Rows are points. To make a cloud, some directions were put in groups of two or more. Within a group, all points are equally far from the middle, so they leave a hole (a ring in 2 directions, a hollow ball in 3). The other directions are filled evenly. Then the cloud was stretched, turned, moved and blurred a little. How many holes are there, and how many directions does each take, smallest first?
In the rows, zero is written as 128.

Cloud (19 x 3):
[[ 89 200 139]
 [170 151 166]
 [142  55  83]
 [146 150 195]
 [152 146 118]
 [ 67 136 171]
 [193  93 194]
 [170  85  99]
 [103 117 161]
 [124 163 105]
 [ 56 148 181]
 [178 211 114]
 [147 207 138]
 [ 70 166  61]
 [162 212 139]
 [192 141 124]
 [ 68 107 132]
 [182 178  96]
 [141 140 187]]
Holes: 0

Cloud (29 x 4):
[[200 117  73 124]
 [150  87 196 113]
 [ 52 145  67 105]
 [160 157  90 143]
 [122 152  88  98]
 [131 100 113  69]
 [166 192 181  91]
 [183  76  94  32]
 [131 151 107 150]
 [ 62 126 125 112]
 [170  49  74  40]
 [ 62 100 120 113]
 [ 84 138 156  92]
 [ 94 171 184 142]
 [ 68 175 115 164]
 [ 69 188 153  83]
 [164 153  83 139]
 [139  76 160 133]
 [ 74 183 136 150]
 [177  55 167  74]
 [123 176  72 147]
 [108 103 153 100]
 [179  47 116  50]
 [217  72 142 115]
 [166  73 194 115]
 [180 193  89  95]
 [134 163 153 135]
 [130  44 103  56]
 [ 81 135  95  75]]
Holes: 0

Cloud (28 x 4):
[[103  53  63  95]
 [ 28  75  48 125]
 [ 86 151 134  89]
 [149 114 147  58]
 [124 127 202 135]
 [168 123 105 122]
 [ 93  59  89 165]
 [ 50 138 164 113]
 [128 191 124  88]
 [167  81  87 157]
 [ 93 116  44  94]
 [113 119 112  52]
 [147  54  62 102]
 [127 163  91 168]
 [117 168  89 208]
 [186 122  60 174]
 [136  27  66 129]
 [ 53  89 130  85]
 [154 127 114  66]
 [152 181 103  62]
 [115  53  80 183]
 [171 106 136 138]
 [ 76  83 127 141]
 [163  87 115 124]
 [155 115 153 167]
 [143  66 139  99]
 [ 92 153  77  74]
 [ 71 188 104  55]]
Holes: 0

Cloud, 29 rows:
[[ 87  69  86 174]
 [194 113 133 134]
 [173 146 187 116]
 [173  81  90 127]
 [127 117 198 181]
 [138 178 176  88]
 [108 161 174  65]
 [ 71 178 164 179]
 [126  65 133  66]
 [102 185 135 198]
 [158  58 126  87]
 [105 112  67 101]
 [ 50 141  92 145]
 [ 53 176 123 161]
 [149 130 213 135]
 [122  80 158 197]
 [138  43 170 120]
 [109 200 115 170]
 [ 97 200 109 155]
 [ 85 183  92 128]
 [ 59  81 100 152]
 [123  61 163 176]
 [109  70  92 189]
 [111 141 186 196]
 [ 66  61 127 143]
 [ 73  53 137 139]
 [195 114 141 131]
 [ 43 152 112 149]
 [ 55 139 182 111]]
Holes: 2 (2, 2)
